Each row is a point. Each copy is the shape, with its points in the same order, turned, moved and blurred by noise. Is it also mirrored, or only turned?

Shape:
| +0.19 | +0.49 |
| +0.06 | -0.60 |
| -0.12 | -0.22 |
| +0.17 | +0.22 |
| +0.24 | +0.17 |
Copy 1 (5 x 2):
| -0.20 | -0.38 |
| +0.30 | +0.56 |
| -0.06 | +0.37 |
| -0.09 | -0.16 |
| -0.02 | -0.16 |
Copy 1 is: mirrored
Copy 2:
| +0.41 | +0.27 |
| -0.43 | -0.47 |
| -0.32 | -0.07 |
| +0.19 | +0.05 |
| +0.21 | -0.04 |
Copy 2 is: only turned
Copy 3, 5 rows:
| +0.07 | -0.55 |
| +0.08 | +0.58 |
| -0.16 | +0.21 |
| +0.11 | -0.25 |
| +0.22 | -0.25 |
Copy 3 is: mirrored
Copy 4:
| +0.45 | +0.17 |
| -0.47 | -0.46 |
| -0.32 | -0.11 |
| +0.26 | +0.01 |
| +0.24 | -0.10 |
Copy 4 is: only turned

Shape:
| +0.21 | +0.36 | +0.27 | +0.07 |
| +0.21 | +0.06 | -0.18 | -0.09 |
| -0.30 | -0.13 | -0.45 | +0.08 |
| -0.15 | +0.14 | -0.34 | -0.35 |
| +0.65 | +0.27 | -0.30 | +0.40 |
| -0.48 | +0.27 | -0.15 | +0.06 |
| -0.15 | +0.09 | -0.10 | +0.22 |
| +0.05 | +0.37 | +0.44 | -0.33 |
Copy 1 (8 x 4):
| -0.04 | +0.60 | +0.07 | +0.10 |
| +0.36 | +0.24 | -0.10 | -0.08 |
| +0.20 | -0.27 | -0.42 | -0.03 |
| +0.20 | +0.08 | -0.25 | -0.44 |
| +0.59 | +0.63 | -0.27 | +0.42 |
| -0.24 | +0.02 | -0.45 | -0.11 |
| +0.03 | +0.09 | -0.26 | +0.13 |
| -0.20 | +0.53 | +0.29 | -0.27 |
Copy 1 is: only turned
Copy 2:
| -0.16 | +0.33 | +0.23 | -0.27 |
| +0.04 | +0.18 | -0.18 | -0.12 |
| +0.06 | -0.09 | -0.19 | +0.49 |
| -0.15 | -0.25 | -0.31 | +0.00 |
| +0.04 | +0.87 | -0.34 | -0.06 |
| -0.34 | -0.09 | +0.07 | +0.33 |
| -0.11 | +0.21 | +0.06 | +0.24 |
| -0.30 | -0.03 | +0.30 | -0.57 |
Copy 2 is: only turned
Copy 3:
| +0.43 | +0.27 | +0.34 | +0.11 |
| +0.01 | +0.01 | +0.33 | +0.01 |
| -0.39 | +0.13 | -0.22 | +0.29 |
| -0.37 | +0.41 | +0.15 | -0.07 |
| +0.20 | -0.34 | +0.70 | +0.40 |
| -0.16 | +0.55 | -0.11 | +0.39 |
| +0.06 | +0.19 | -0.03 | +0.33 |
| +0.48 | +0.58 | +0.27 | -0.23 |
Copy 3 is: mirrored
Copy 4 (8 x 4):
| -0.05 | +0.18 | +0.38 | +0.13 |
| +0.08 | +0.11 | -0.05 | -0.26 |
| -0.09 | -0.07 | -0.55 | -0.12 |
| -0.26 | +0.18 | -0.28 | -0.44 |
| +0.66 | +0.37 | +0.03 | +0.09 |
| -0.43 | +0.12 | -0.36 | +0.09 |
| -0.06 | +0.02 | -0.22 | +0.15 |
| -0.41 | +0.12 | +0.52 | -0.16 |
Copy 4 is: only turned

Shape:
| -0.06 | +0.49 | -0.38 | +0.09 | -0.33 | +0.04 | -0.08 | -0.38 |
| -0.11 | -0.41 | +0.05 | +0.13 | -0.10 | -0.49 | -0.45 | +0.33 |
| -0.17 | -0.08 | +0.04 | -0.10 | +0.51 | -0.15 | -0.34 | -0.01 |
| +0.03 | +0.05 | -0.33 | -0.41 | +0.21 | -0.09 | -0.61 | -0.23 |
| +0.23 | +0.28 | +0.21 | -0.13 | -0.22 | +0.06 | +0.27 | -0.17 |
| -0.26 | -0.38 | -0.49 | -0.37 | +0.40 | +0.25 | -0.13 | +0.20 |
| -0.53 | -0.30 | +0.29 | +0.14 | +0.42 | +0.07 | -0.27 | +0.30 |
| +0.35 | -0.04 | +0.06 | -0.20 | -0.04 | +0.33 | -0.56 | +0.34 |
| +0.10 | +0.04 | +0.01 | -0.30 | -0.27 | -0.24 | -0.26 | +0.27 |
| +0.20 | -0.09 | -0.37 | +0.30 | +0.49 | -0.24 | +0.26 | -0.34 |
| -0.56 | -0.28 | +0.23 | -0.16 | -0.17 | +0.28 | +0.32 | -0.41 |
Copy 1:
| +0.33 | +0.01 | -0.42 | +0.01 | -0.53 | +0.19 | +0.03 | -0.14 |
| -0.06 | -0.19 | +0.46 | -0.03 | -0.14 | -0.54 | -0.06 | +0.48 |
| -0.06 | -0.21 | +0.03 | +0.21 | +0.25 | -0.02 | +0.15 | +0.35 |
| +0.40 | -0.45 | -0.27 | -0.11 | +0.10 | -0.03 | +0.01 | +0.39 |
| +0.06 | +0.31 | -0.06 | -0.31 | -0.05 | +0.16 | +0.09 | -0.29 |
| -0.28 | -0.26 | -0.74 | +0.04 | +0.37 | -0.52 | +0.03 | +0.33 |
| -0.70 | -0.28 | +0.08 | +0.26 | +0.20 | -0.11 | -0.12 | +0.38 |
| +0.16 | +0.08 | -0.02 | -0.37 | +0.28 | -0.13 | -0.52 | +0.38 |
| +0.08 | +0.12 | +0.05 | -0.42 | -0.15 | -0.16 | +0.01 | +0.36 |
| +0.27 | -0.03 | -0.11 | +0.45 | +0.14 | -0.32 | +0.37 | -0.34 |
| -0.70 | -0.30 | -0.26 | -0.19 | -0.19 | +0.03 | +0.15 | -0.44 |
Copy 1 is: mirrored
Copy 2:
| +0.15 | +0.38 | -0.33 | -0.15 | -0.11 | +0.15 | +0.35 | -0.11 |
| -0.37 | -0.04 | -0.35 | -0.01 | -0.07 | -0.60 | -0.64 | -0.22 |
| -0.13 | -0.06 | +0.00 | -0.25 | +0.38 | -0.02 | -0.56 | -0.16 |
| +0.09 | -0.07 | -0.49 | -0.61 | +0.21 | +0.09 | -0.37 | -0.01 |
| -0.08 | +0.34 | +0.21 | -0.10 | -0.25 | +0.07 | +0.02 | +0.39 |
| -0.15 | -0.69 | -0.16 | -0.33 | +0.47 | -0.14 | -0.08 | +0.03 |
| -0.30 | -0.37 | +0.31 | -0.06 | +0.18 | -0.20 | -0.54 | -0.50 |
| +0.35 | -0.22 | +0.03 | -0.51 | -0.24 | -0.44 | -0.38 | +0.13 |
| -0.25 | +0.14 | -0.18 | -0.43 | -0.20 | -0.43 | -0.25 | +0.12 |
| +0.06 | +0.15 | -0.20 | +0.42 | +0.62 | +0.11 | -0.17 | +0.23 |
| -0.54 | -0.33 | +0.17 | +0.09 | -0.29 | +0.50 | +0.01 | -0.06 |
Copy 2 is: mirrored

Shape:
| +0.15 | +0.22 | +0.14 | +0.16 | +0.09 | +0.41 | +0.17 | -0.44 | +0.01 | -0.09 | +0.32 |
| -0.05 | +0.28 | -0.24 | +0.32 | +0.29 | +0.36 | +0.32 | -0.56 | -0.10 | -0.07 | -0.40 |
| -0.16 | -0.15 | -0.73 | -0.70 | -0.18 | +0.08 | +0.23 | -0.08 | +0.07 | +0.06 | +0.32 |
| +0.09 | +0.11 | -0.41 | -0.03 | -0.05 | -0.09 | -0.22 | -0.29 | +0.75 | +0.40 | +0.19 |
| +0.33 | +0.07 | +0.14 | +0.34 | +0.49 | +0.02 | -0.10 | +0.29 | -0.17 | +0.08 | +0.10 |
| +0.14 | +0.22 | -0.17 | +0.02 | -0.19 | -0.24 | +0.07 | +0.47 | +0.09 | -0.41 | +0.03 |
| +0.10 | -0.05 | -0.29 | -0.21 | -0.14 | +0.12 | -0.05 | +0.28 | +0.13 | -0.21 | +0.10 |
| +0.14 | -0.10 | -0.44 | -0.01 | +0.44 | +0.00 | -0.58 | -0.32 | -0.03 | +0.07 | +0.07 |
| -0.78 | -0.34 | +0.77 | +0.05 | +0.28 | +0.28 | -0.42 | +0.13 | +0.03 | +0.05 | -0.49 |
| +0.04 | +0.72 | -0.16 | -0.01 | -0.27 | +0.11 | +0.08 | -0.05 | +0.41 | -0.21 | +0.61 |
| -0.43 | +0.05 | -0.07 | -0.11 | -0.14 | +0.16 | +0.40 | +0.17 | -0.15 | -0.01 | +0.03 |
| -0.46 | +0.12 | +0.08 | +0.03 | -1.08 | -0.18 | +0.05 | +0.14 | +0.07 | +0.48 | +0.00 |
| +0.07 | +0.10 | +0.33 | -0.09 | +0.08 | -0.18 | -0.04 | -0.16 | -0.41 | -0.03 | -0.15 |
| -0.40 | -0.25 | -0.16 | +0.32 | -0.10 | -0.18 | -0.07 | -0.59 | -0.09 | -0.16 | -0.07 |
| -0.16 | -0.13 | +0.00 | +0.29 | -0.02 | -0.73 | +0.04 | -0.04 | +0.01 | -0.27 | -0.18 |
| -0.12 | +0.11 | -0.39 | +0.07 | +0.25 | -0.32 | -0.13 | +0.16 | -0.13 | +0.02 | -0.10 |
Copy 1:
| -0.19 | +0.39 | -0.04 | -0.07 | +0.05 | +0.41 | +0.22 | -0.12 | -0.17 | +0.30 | +0.43 |
| -0.17 | +0.40 | +0.23 | -0.19 | -0.26 | +0.51 | -0.03 | -0.46 | -0.21 | +0.65 | -0.10 |
| -0.20 | +0.14 | -0.47 | -0.72 | +0.51 | +0.10 | -0.49 | +0.12 | +0.07 | +0.13 | -0.20 |
| +0.08 | -0.27 | +0.25 | -0.44 | +0.36 | -0.21 | -0.13 | +0.29 | -0.02 | +0.69 | +0.33 |
| +0.03 | +0.18 | +0.00 | +0.01 | -0.54 | -0.08 | +0.33 | +0.27 | -0.37 | -0.01 | +0.01 |
| +0.16 | +0.09 | -0.23 | -0.03 | -0.16 | -0.40 | -0.17 | -0.36 | +0.07 | -0.10 | +0.06 |
| +0.33 | +0.10 | -0.44 | -0.19 | +0.10 | -0.07 | -0.27 | -0.04 | +0.03 | -0.05 | +0.08 |
| +0.28 | +0.16 | +0.35 | -0.66 | -0.06 | +0.27 | -0.11 | +0.35 | -0.40 | +0.04 | +0.08 |
| +0.16 | -0.18 | +0.55 | +0.67 | -0.01 | +0.65 | +0.14 | +0.25 | +0.34 | -0.18 | -0.47 |
| -0.08 | +0.47 | -0.08 | -0.17 | +0.51 | -0.42 | +0.08 | -0.25 | +0.10 | +0.24 | +0.52 |
| -0.35 | +0.26 | -0.28 | +0.00 | -0.03 | +0.13 | -0.18 | -0.08 | +0.36 | -0.03 | -0.28 |
| -0.67 | -0.25 | +0.05 | +0.35 | +0.14 | -0.21 | -0.84 | +0.16 | +0.57 | +0.08 | +0.37 |
| -0.29 | -0.02 | +0.12 | +0.16 | -0.16 | +0.25 | -0.11 | -0.09 | -0.46 | -0.19 | -0.07 |
| -0.23 | -0.17 | +0.39 | -0.47 | -0.17 | +0.48 | -0.21 | -0.30 | +0.26 | +0.03 | +0.16 |
| -0.17 | -0.45 | +0.27 | -0.27 | -0.34 | -0.17 | -0.02 | -0.37 | +0.07 | -0.19 | -0.05 |
| -0.02 | +0.10 | +0.22 | -0.41 | -0.30 | -0.26 | -0.23 | +0.04 | -0.06 | +0.01 | -0.23 |
Copy 1 is: mirrored
Copy 2 (16 x 11):
| -0.13 | -0.02 | +0.06 | -0.09 | +0.50 | +0.10 | -0.11 | -0.56 | +0.11 | +0.13 | +0.09 |
| -0.29 | -0.19 | +0.18 | -0.16 | +0.30 | -0.32 | +0.32 | -0.69 | -0.22 | -0.24 | -0.26 |
| -0.12 | -0.12 | -0.21 | -0.46 | -0.59 | -0.05 | -0.53 | -0.43 | +0.33 | +0.38 | -0.40 |
| -0.58 | +0.31 | -0.02 | +0.26 | -0.04 | -0.53 | -0.31 | -0.28 | +0.43 | +0.45 | -0.18 |
| -0.11 | +0.34 | +0.10 | +0.01 | +0.26 | +0.19 | +0.20 | +0.26 | +0.07 | -0.14 | +0.22 |
| +0.32 | +0.19 | +0.11 | +0.22 | -0.50 | -0.06 | -0.02 | -0.21 | +0.14 | -0.02 | +0.23 |
| +0.07 | +0.02 | -0.02 | -0.02 | -0.39 | -0.04 | -0.25 | -0.14 | +0.32 | -0.05 | +0.07 |
| -0.25 | +0.09 | -0.18 | -0.19 | +0.23 | -0.53 | -0.35 | +0.22 | +0.13 | -0.10 | -0.16 |
| -0.90 | +0.00 | +0.65 | -0.36 | -0.20 | -0.07 | -0.32 | +0.05 | -0.43 | -0.40 | +0.83 |
| +0.25 | +0.48 | +0.07 | +0.22 | -0.01 | -0.15 | -0.36 | -0.85 | +0.29 | +0.45 | +0.06 |
| -0.15 | +0.05 | +0.11 | -0.30 | -0.48 | +0.26 | -0.15 | -0.49 | -0.31 | +0.08 | +0.03 |
| -0.32 | -0.01 | +0.35 | +0.47 | -0.71 | +0.08 | -0.60 | -0.38 | -0.58 | +0.67 | +0.05 |
| +0.02 | -0.18 | +0.24 | -0.25 | +0.13 | -0.05 | +0.03 | +0.05 | -0.35 | +0.19 | +0.27 |
| -0.43 | -0.25 | -0.33 | -0.06 | -0.04 | -0.43 | -0.20 | -0.41 | -0.53 | -0.03 | +0.17 |
| -0.20 | +0.00 | -0.32 | +0.06 | -0.39 | -0.38 | +0.24 | -0.03 | -0.41 | +0.19 | +0.40 |
| -0.03 | +0.35 | -0.06 | -0.11 | -0.26 | -0.27 | +0.01 | +0.07 | -0.23 | -0.02 | -0.08 |
Copy 2 is: only turned
